Every row gives one point. Two turns around zero, p and q, are shown by what they do to some points. Where does a point land after both, in the order given? Backwards means that the second turn is done in reverse. Each puzzle has new turns, and all numbers are rounded.
(in the rows, 128 means zero)

Turn p:
[ 93 140] => [109  96]
[127 150] => [106 131]
[164  94] => [169 156]
Turn q:
[112 163] => [105  97]
[127 169] => [ 92 108]
[152  97] => [144 164]
[97 99] => [168 114]
[152 113] => [130 156]
Where do these land?
q, then p backwards: [132 158] => [112 154]
p, then q: [150 139] => [110 111]
p, then q: [110  78] => [131 181]
q, then p backwards: [149 160] => [124 166]
p, then q backwards: [ 99 104] => [ 90 128]

Turn p:
[102 126 140] => [133 110 106]
[170  96 165] => [179 167 133]
[ 99 119  81] => [ 77 130 106]
[112 144 130] => [123 106 127]
[136 102 110] => [117 157 118]
[149 181 141] => [138  99 178]
Turn q:
[124 108 122] => [119 114 142]
[128 114 146] => [121 109 117]
[182 148  62] => [ 92 200 162]
[ 85 123 151] => [162  93 123]
[120 162 141] => [155 143 107]
[129 113 146] => [120 109 117]
Where do these land?
p, then q: [107 154 112] => [133  94 142]
q, then p backwards: [181  95 141] => [ 97 129  73]
p, then q: [153 104 114] => [152 152 113]
q, then p: [105 115 143] => [134 156 118]
q, then p: [ 94 173 131] => [132 153 178]

Turn p:
[114 136 104  75] => [117 158 122  77]
[165 141  90 115] => [ 92 103 108 100]
[138 130 166 142] => [125 136 127 169]
[132  94 167 154] => [159 127 113 175]
[ 91 139 113 155] => [148 115 170 120]
Turn q:
[172 115 127 129] => [ 88 144 130 144]
[131 149 148 141] => [126  99 134 140]
[134 133 106 107] => [115 137 118 102]
[ 83 114 173 146] => [181 116 161 152]
[ 79 126 142  99] => [170 126 154  97]
[169 131  72 147] => [ 88 146  71 133]
Where do these land?
q, then p backwards: [129 107 145 126] => [111 139 145 133]
p, then q: [160 139 138 139] => [158 137 112 140]
q, then p: [ 46 127 140 138] => [ 87 106  62 149]
q, then p: [151 130  71 132] => [123 119 155  73]
q, then p: [154 137 146 104] => [150 159 139 136]

Turn p:
[138 107 136 111 113 149 124  42] => [129  90  75 160 140  89  91 152]
[145 118 139 113 111 101  42 142] => [ 99  97 147  79 105  93 160 173]
[148  99 146 108 116 127 151 150] => [ 98 113 143 158 144 142 148 122]
[ 64 225 146 153 151 111 149 151] => [158 218  84  85 100 164 150  98]
[120 117  81 117 141 128 152 142] => [158 118 156 147 114 135 123  96]
[138 122 123 127 102 152 126 139] => [135 126 141 136 156 114 142 134]
[145 112 126 144 148 150 144 151] => [119 144 163 144 143 139 110 124]
[109  99 113 110 153 141 126 103] => [143 115 129 162  99 120 105 141]
[155 153 127 105 147 121 130 125] => [104 135 124 123 115 105 124  97]
[118 127 143 192  98  99 136 135] => [137 124 118  86 163 181 127 144]
Turn q:
[ 98 106 152 121 144 157 129 167] => [142 151 136 159  84 153 144 133]
[149 147 107 121 110 158  93 109] => [127 130 123  78 109  94 122 122]
[101 131  99 190  90 102 160 107] => [ 98 100 176 142 177  97 163 144]
[168 184 123 155 126 133 121 112] => [ 86  94 123  75 131 130 121 128]
[123 114 151 107 142 118 110 154] => [148 152 130 138 117 158 109 122]
[112 116 179  97 148 125 126 119] => [161 136 109 146 116 156 105 162]
[125  89 157 106 168 129  78 149] => [166 150 136 148  86 151  78 113]
[131 115  68 154 132 114 187 129] => [ 91 107 121 169 163  99 165  94]
[134  65 156 113 144 153 130 136] => [184 118 119 163  93 137 130 114]
[164 163 101 124  85 111 139 132] => [111 129 119  79 170 125 151 107]
[103 179 114 122 120 109 134  93] => [ 91 139 118 111 160 108 119 170]
Where do these land?
q, then p: [158 108  99 141  99 138  99 131] => [ 95  96  88 137 116 120 123 121]
q, then p: [143 122 144  94 100  94 107 163] => [107 159 117 136 128  74 107 110]
p, then q: [116 124 114 117 180 150 138  76] => [126 128 183  82 141 108 107 110]
p, then q: [138 157 100 150 124 158  95 168] => [130 129  89 112 147 181 104 146]
p, then q: [139 118 161 130 181 189 150 104] => [ 76 137 193 101 116 134  99 142]
q, then p: [129 161 123 115 103  89 149 131] => [133 164 138 148  89 124 112 111]
q, then p: [122 113 117 139 117  43 135 151] => [104 181 118 126 101 124  68 153]
p, then q: [ 82 141 167 122 146 150 127 100] => [ 80 145 149  98 135 120 153 100]
q, then p: [141 130 133 149  92  85 128 132] => [ 93 150 127 158 103 125 105 136]
q, then p backwards: [111 107 121 123 138 184 151 124] => [ 96 131 131  71 129 128 112 120]
